Each row is a point. A path goes straight from each point to the next, and from the last back to the first. The post is the endless flat space through its rows: a point in 2 columns, a line in 3, a plane in 4, and so on, so that a path can go around it. How many times does the path go around the post? Going back the other way cancels.

Post:
0:  0.54  0.56 -1.29
1: -1.12 -0.68  1.18
Path (21 x 3):
0: -0.12  1.07 -1.05
1: -0.15  0.63  0.74
2:  2.62  1.37 -3.00
3:  1.13 -1.08 -3.25
4: -2.24  0.32 -2.44
5:  0.40  1.61 -2.01
6:  0.72 -0.45  2.82
7:  0.68 -0.63 -0.40
8: -1.42 -1.01 -2.82
9: -1.64  0.06  0.01
10: -0.37  1.39  0.75
11: -1.75 -1.86  3.45
12:  1.90 -0.16 -4.40
13: -0.14  0.01 -2.65
14:  0.27  2.28 -2.37
15: -1.91  0.93 -1.64
16:  0.17 -1.49 -1.31
17:  0.85 -0.18 -0.33
18:  1.77  0.35  1.92
19:  0.96 -1.33  0.21
20: -1.50 -0.97 -1.99
Times around: 3

Post:
0: -0.01  2.54  0.16 -1.72  0.19 -1.60  0.80  1.06
1:  0.32 -1.79  0.30  0.53  0.61  1.00  1.56 -0.05
2:  2.05  2.26  0.13 -1.75 -0.45 -3.09 -1.32 -0.40
3: -0.61  1.60  2.57 -0.28  0.05 -1.58  0.13  0.43
4: -1.01  2.12 -0.59  0.62  0.69  1.13 -0.09 -1.06
5:  0.03 -1.19  0.58 -0.01 -1.61  0.02 -0.04  0.79
6: -1.64 -2.36  0.71 -1.35  0.66  1.01 -0.70  0.83
Path:
0: -0.26  0.95  2.09  1.56 -1.29 -1.40 -0.91 -1.42
1: -2.19 -0.35  1.52 -4.04  1.26 -1.12 -3.23  0.01
2:  2.08  1.38 -1.45  1.21 -2.53  3.14  0.81 -1.94
3:  0.82 -2.25 -0.50 -3.96  0.99 -1.12 -3.76  0.89
4: -0.85  0.23 -0.12 -0.31  0.03 -1.52 -0.60  1.02
5: -0.25 -0.93  0.05 -1.24 -2.48 -1.12 -0.42  1.13
6: -2.13  3.20 -0.50 -2.82 -0.82  1.03  2.44  1.62
7: -0.45  2.07 -0.77  1.36  0.74  2.34 -1.33 -2.55
8: -2.35  4.54  0.14 -1.39  2.46  0.78  3.39  3.57
9: -1.61  0.57  1.19 -0.75  0.25 -1.33  0.62  2.82
10: -0.89 -1.27  1.35  0.33  0.09 -0.54  0.40 -1.00
11: -2.95  1.06  1.02 -1.80 -2.25  0.54 -1.56  0.44
12: -0.76  0.91  3.24  0.76 -1.69  0.25 -1.04  1.23
13: -0.45  2.01  0.26  0.21  0.64 -0.50  0.82  2.51
14: -1.63  0.04 -0.71  0.70  2.07  0.92  2.03  0.81
15:  0.68 -0.99 -1.32 -2.86 -2.65 -0.99  1.72  1.17
16:  0.28  1.74  0.26 -0.44 -3.12  0.76  2.56  1.34
17: -2.18  3.09  2.83  1.25  2.10  1.65  0.63 -0.22
18:  2.32 -1.14  3.43 -0.52 -1.18 -1.51  0.53  2.05
19: -0.96 -0.29 -0.65 -1.34 -1.33 -0.26 -0.90  2.35
Times around: 4

Post:
0: -2.23 -0.14  1.18  1.63  0.19  2.04  0.65  1.30 -0.99 -0.76  1.16
1:  1.01 -0.55  1.69  3.12 -0.34 -0.20 -2.54  1.87  1.06 -0.42 -0.55
2:  0.64 -0.59  1.73 -1.71 -0.03 -0.27 -0.21  0.48  0.87 -0.62  1.49
3:  0.94 -0.12 -1.18  0.96  0.59  1.93  0.69  0.46 -0.27  1.32  0.38
4:  0.81 -0.59  1.35 -0.56 -0.57 -0.49 -0.23 -0.61  0.41  0.54 -0.40
5: -2.33 -1.30  1.81 -1.86  1.68  0.52 -0.17 -1.82 -1.69  1.57  2.98
6:  0.04 -0.71 -0.76 -1.11  1.82  2.05  1.06 -1.51 -0.20 -1.80 -0.61
7: -0.52 -1.47  2.15  1.26 -1.15  0.94 -1.04 -2.48 -0.20 -0.69  3.17
8:  1.63 -0.21 -2.33  0.34 -1.87  2.08 -1.88  1.13  0.06  2.16  0.34
9:  1.29 -0.95  0.06  1.82  1.01  2.20 -0.05  0.52  2.18  1.60 -1.86
Path:
0:  0.49 -1.72  2.28  2.56 -0.23 -0.76  0.47 -3.36  0.65 -1.23  0.09
1: -1.49 -0.48  1.22  1.50 -0.03 -0.25  0.44 -0.64  0.51  3.03  3.40
2: -1.84  0.67 -1.02  1.12 -0.85  2.05  2.35 -0.62 -0.46  0.55  1.30
3: -1.95 -0.74  0.37  1.97 -0.70  0.15 -0.36 -0.11 -1.41  0.33  0.59
4:  0.70 -2.43  1.66 -0.83 -0.43  1.05  1.09 -0.54 -0.07  1.84 -0.78
5:  3.38 -0.25  0.65  0.03 -0.62  1.72 -0.91  2.03  0.56 -1.33  1.33
6: -2.12  0.25  2.24 -2.12  0.19  0.48  2.38 -1.94 -1.92 -1.26  1.78
7: -1.61 -0.88  2.17 -1.85 -0.61  1.06 -0.69 -0.89  1.67 -2.48  2.46
8:  0.24 -1.06 -0.82 -0.56 -1.56  0.31  3.33 -5.06  0.39 -0.90 -1.93
9:  3.13 -1.22 -2.03 -0.74  1.87  2.70  0.13 -2.51  3.43  1.29 -0.73
10:  0.83  1.06 -2.86  1.96  2.37  2.07  1.07  1.81 -0.78  2.93 -1.02
11:  0.91 -0.86  0.88  1.44 -1.29  1.34  0.89 -1.31  2.31  1.36 -0.01
12:  0.08 -2.01  0.99  0.22  0.50  0.60 -2.41  2.30  0.86  4.11  3.31
13:  0.96 -2.30  1.36 -2.62  2.16  2.35 -0.32  0.68  1.87  1.56  2.16
14:  2.82 -0.06 -0.60 -0.80 -0.90  0.29 -0.95 -0.31  0.07  2.08  0.02
15: -0.48  1.68 -0.32  2.69  0.94  1.64 -0.15  2.65 -0.31  1.02 -0.30
16: -2.11 -0.25  1.41 -0.77  0.99 -0.30  0.66 -0.62 -1.18 -1.03  3.59
17: -0.13 -2.12 -0.86  1.38 -0.95  0.84 -2.98 -0.59 -1.25  1.18  0.58
18: -0.14 -2.23  0.83 -0.45 -0.72  2.05 -0.40 -1.64  2.19  0.78  0.36
19:  0.81 -1.12  0.15 -2.07  1.87 -0.58  2.98 -1.05 -0.36 -0.58 -0.10
20:  2.70 -2.05  0.90  1.04 -0.55  2.79  2.92 -1.98  0.62 -1.30 -0.36
21: -0.40 -0.63  1.17 -0.64  0.68  1.10 -0.57  0.62  0.37  4.05 -0.33
22:  0.09 -1.50 -0.17  3.09 -0.17  4.32 -0.01 -4.44  0.60 -1.38  2.68
23: -2.08  0.84 -1.05  0.75 -0.48  2.51 -0.54 -0.22 -1.02 -0.54  0.20
24: -2.25  1.68  1.96  4.20 -0.02  0.82 -1.26  5.01 -1.81 -0.13  2.65
25: -0.54  0.88  0.06 -2.02  1.41  0.78  1.18 -1.07  1.28  1.95  2.16
26: -0.29 -1.94 -0.16 -3.29  1.68  2.64  3.92 -2.69  1.91 -0.45  2.45
27:  1.37 -2.05 -0.71  1.11 -1.98  1.40 -0.95  2.04 -0.13  1.96  0.72
28: -0.26 -1.56 -1.28  0.29 -0.27  2.36 -1.35 -1.08 -1.78  1.99  2.57
Times around: 3
